Each row is a point. Each table stands for the endless flat space through its points: a line for two points, a plane for three, and so on. The two share one point or none. Which?

First (2 x 3):
[-0.025 0.036 0.015]
[-0.029 0.022 0.007]
Second:
[-0.035 0.017 -0.005]
[-0.043 0.021 -0.021]
They share: [-0.031 0.015 0.003]

First:
[0.015 -0.011 0.011 0.039]
[-0.020 -0.051 -0.004 -0.001]
Second, 2 rows:
[0.022 -0.043 -0.002 0.004]
[-0.006 -0.019 0.006 0.020]
They share: no point

First:
[0.003 0.008 -0.007 -0.002 0.011 0.022]
[-0.013 -0.003 0.001 0.009 0.003 0.044]
[0.027 0.012 -0.022 0.033 0.019 0.046]
[0.032 0.003 -0.026 0.012 0.036 0.014]
Second (3 x 6):
[0.019 0.022 -0.001 0.030 0.027 0.031]
[0.025 0.025 -0.003 0.020 0.007 0.033]
[0.023 0.009 -0.024 0.020 0.017 0.029]
They share: no point

First (2 x 8):
[0.045 -0.037 0.047 0.008 0.013 0.020 -0.035 0.008]
[0.040 -0.029 0.041 0.012 0.017 0.017 -0.031 0.010]
Second, 2 rows:
[0.023 -0.017 0.033 0.030 0.010 0.009 -0.005 0.029]
[0.041 -0.005 0.027 0.024 0.025 0.006 -0.029 0.014]
They share: no point

First:
[0.044 -0.008 0.000 0.027 0.001 0.012 0.003 0.010 0.015]
[0.008 0.022 -0.048 0.021 -0.017 0.012 -0.045 -0.008 -0.015]
Second:
[0.032 -0.001 -0.020 0.026 -0.013 0.020 -0.021 0.004 0.006]
[0.008 0.031 -0.036 0.018 0.007 -0.012 -0.021 -0.008 -0.018]
They share: [0.026 0.007 -0.024 0.024 -0.008 0.012 -0.021 0.001 0.000]

First (3 x 11):
[0.028 0.025 -0.038 0.008 0.033 0.002 -0.028 0.036 -0.023 0.013 -0.008]
[0.011 0.028 -0.019 -0.006 0.027 -0.001 -0.027 0.015 -0.028 0.000 -0.021]
[0.024 0.006 -0.035 0.010 0.031 0.006 -0.026 0.034 -0.033 0.027 -0.019]
Second, 2 rows:
[0.024 0.033 -0.037 0.008 0.034 0.005 -0.015 0.020 -0.028 0.005 -0.012]
[0.028 0.032 -0.045 0.013 0.033 0.013 -0.008 0.014 -0.031 0.009 -0.016]
They share: no point

First (4 x 12):
[-0.016 0.015 -0.018 -0.043 0.040 0.019 -0.002 -0.019 0.028 -0.028 -0.021 -0.004]
[-0.018 0.020 0.001 -0.038 0.016 0.029 -0.018 -0.008 0.024 -0.020 -0.021 0.003]
[0.024 -0.013 -0.040 -0.043 0.050 0.025 0.010 -0.013 0.044 -0.024 -0.041 -0.006]
[0.006 -0.002 -0.027 -0.048 0.042 0.031 0.006 -0.016 0.032 -0.032 -0.037 -0.005]
Second (3 x 12):
[-0.018 0.002 0.000 -0.026 -0.013 0.041 -0.009 -0.008 0.052 0.009 -0.045 0.023]
[-0.018 0.048 0.022 -0.024 0.035 0.009 -0.037 -0.008 0.008 0.003 0.011 -0.011]
[-0.022 0.018 0.010 -0.022 0.003 0.031 -0.015 -0.012 0.036 0.011 -0.029 0.013]
They share: no point

First (6 x 18):
[-0.041 0.000 -0.019 -0.015 -0.016 0.044 -0.059 0.027 -0.031 -0.002 0.051 0.028 0.018 -0.023 0.011 -0.024 -0.006 0.054]
[-0.035 0.000 -0.034 -0.061 -0.051 0.041 -0.027 0.052 -0.006 -0.029 0.028 0.054 0.006 -0.020 0.004 0.009 -0.002 0.079]
[-0.046 -0.010 -0.014 -0.025 -0.022 0.017 -0.053 -0.001 -0.018 -0.002 0.051 0.029 0.005 -0.009 0.022 -0.035 -0.033 0.041]
[-0.004 -0.048 0.005 -0.001 -0.017 -0.012 -0.023 -0.020 -0.025 0.029 0.020 0.007 0.003 -0.028 0.031 -0.050 -0.009 -0.006]
[-0.053 -0.014 -0.021 -0.057 -0.036 0.022 -0.029 0.027 0.013 -0.028 0.031 0.044 0.004 0.007 0.031 -0.012 -0.026 0.058]
[0.002 -0.028 -0.020 -0.029 -0.055 0.008 -0.012 0.037 -0.025 0.007 0.002 0.033 0.020 -0.054 0.008 -0.022 0.001 0.038]
Second, 4 rows:
[-0.021 -0.018 0.000 -0.044 -0.026 0.011 -0.030 0.009 -0.023 -0.005 0.046 0.041 -0.010 -0.025 0.017 -0.032 -0.021 0.030]
[-0.021 -0.041 -0.018 0.028 -0.033 0.029 -0.017 0.036 -0.018 0.028 0.014 0.004 0.034 -0.022 0.028 0.004 0.033 0.044]
[-0.009 -0.015 -0.024 -0.020 -0.014 0.020 -0.039 0.018 -0.011 0.010 0.034 0.038 0.008 -0.016 0.014 -0.026 0.000 0.045]
[0.004 -0.006 -0.052 -0.012 -0.009 0.022 -0.065 -0.005 -0.022 0.018 0.003 0.018 0.023 -0.033 -0.005 -0.048 0.006 0.035]
They share: [-0.018 -0.023 -0.012 -0.020 -0.027 0.017 -0.032 0.012 -0.024 0.007 0.029 0.025 0.007 -0.028 0.016 -0.026 -0.003 0.032]
